Each row is a point. Each copy is the shape, with its points in the same order, stretched, turned, moved and blurred by noise. Say if it was mirrored as well.

Shape:
[[ -7.6  -0.3 -10.4]
 [-21.1 -14.2   7.1]
 [  3.3  10.4  -4.2]
 [-16.7   3.3  27.8]
 [-15.7 -26.3  22.8]
 [ 12.2  -1.7 -13.9]
 [ 10.6   2.8  -5.6]
 [ 10.6   7.4  -6.4]]
Copy 1 (8 x 3):
[[ -9.9  -1.8   1.7]
 [ 13.2 -25.6  21.8]
 [ -7.6  17.4  -9.4]
 [ 35.4   9.2  27.9]
 [ 29.5 -36.3  23.6]
 [-20.4  -4.9 -27.3]
 [-11.8   7.9 -18.9]
 [-13.0  11.6 -20.4]]
Copy 1 is: only turned
Copy 2:
[[-12.6  -3.1  -3.9]
 [  1.1 -18.8 -23.1]
 [ -1.9   9.7  -3.1]
 [ 24.3  -1.6 -35.9]
 [ 22.3 -23.0 -25.2]
 [ -9.0   3.9  19.3]
 [ -0.8  11.5   9.7]
 [ -2.4  13.2   7.9]]
Copy 2 is: mirrored

Shape:
[[-10.7  12.8  16.7   0.8]
 [  3.6 -23.3 -20.3  15.4]
 [ -0.6  -1.2  12.0  -1.7]
 [ -8.3  12.3  21.0   0.6]
 [  7.0 -13.5 -13.1 -10.8]
 [-12.4   7.5   3.2  -1.1]
 [-18.5  18.1 -30.0  40.0]
 [-14.3 -12.7   2.3  -6.5]]
Copy 1, 8 rows:
[[ 20.8  13.8  -6.3  12.4]
 [-37.8  -1.1  17.3 -16.4]
 [  8.5   3.2   1.9  -2.6]
 [ 23.4  13.9 -11.2  10.5]
 [-28.0 -16.7  18.1  -0.4]
 [  3.9   8.8  -3.2  17.4]
 [-27.7  45.6 -25.7  27.0]
 [ -9.5  -0.5  21.7   4.6]]
Copy 1 is: mirrored
Copy 2:
[[  5.3  12.6  13.3 -19.6]
 [  2.8   7.1 -27.9   3.8]
 [  4.0  -0.3   4.5 -13.5]
 [  7.6   8.4  14.4 -23.4]
 [ -4.6  -4.5  -9.1   7.0]
 [  1.4  13.1   8.2 -12.8]
 [ 14.9  52.2  -3.6   6.6]
 [ -9.3   3.8  -6.7 -15.8]]
Copy 2 is: mirrored
Copy 3, 8 rows:
[[-22.0  -8.5  -4.6  10.3]
 [ 19.5   8.6   6.2  -0.3]
 [-12.6   0.3  -6.8  -3.5]
 [-24.6  -6.8  -2.9   6.1]
 [  9.1  21.0 -15.5  -5.8]
 [ -3.8  -1.6  -5.3  15.0]
 [ 11.8 -13.4  46.5  58.9]
 [ 10.1   2.3 -24.1   0.1]]
Copy 3 is: only turned
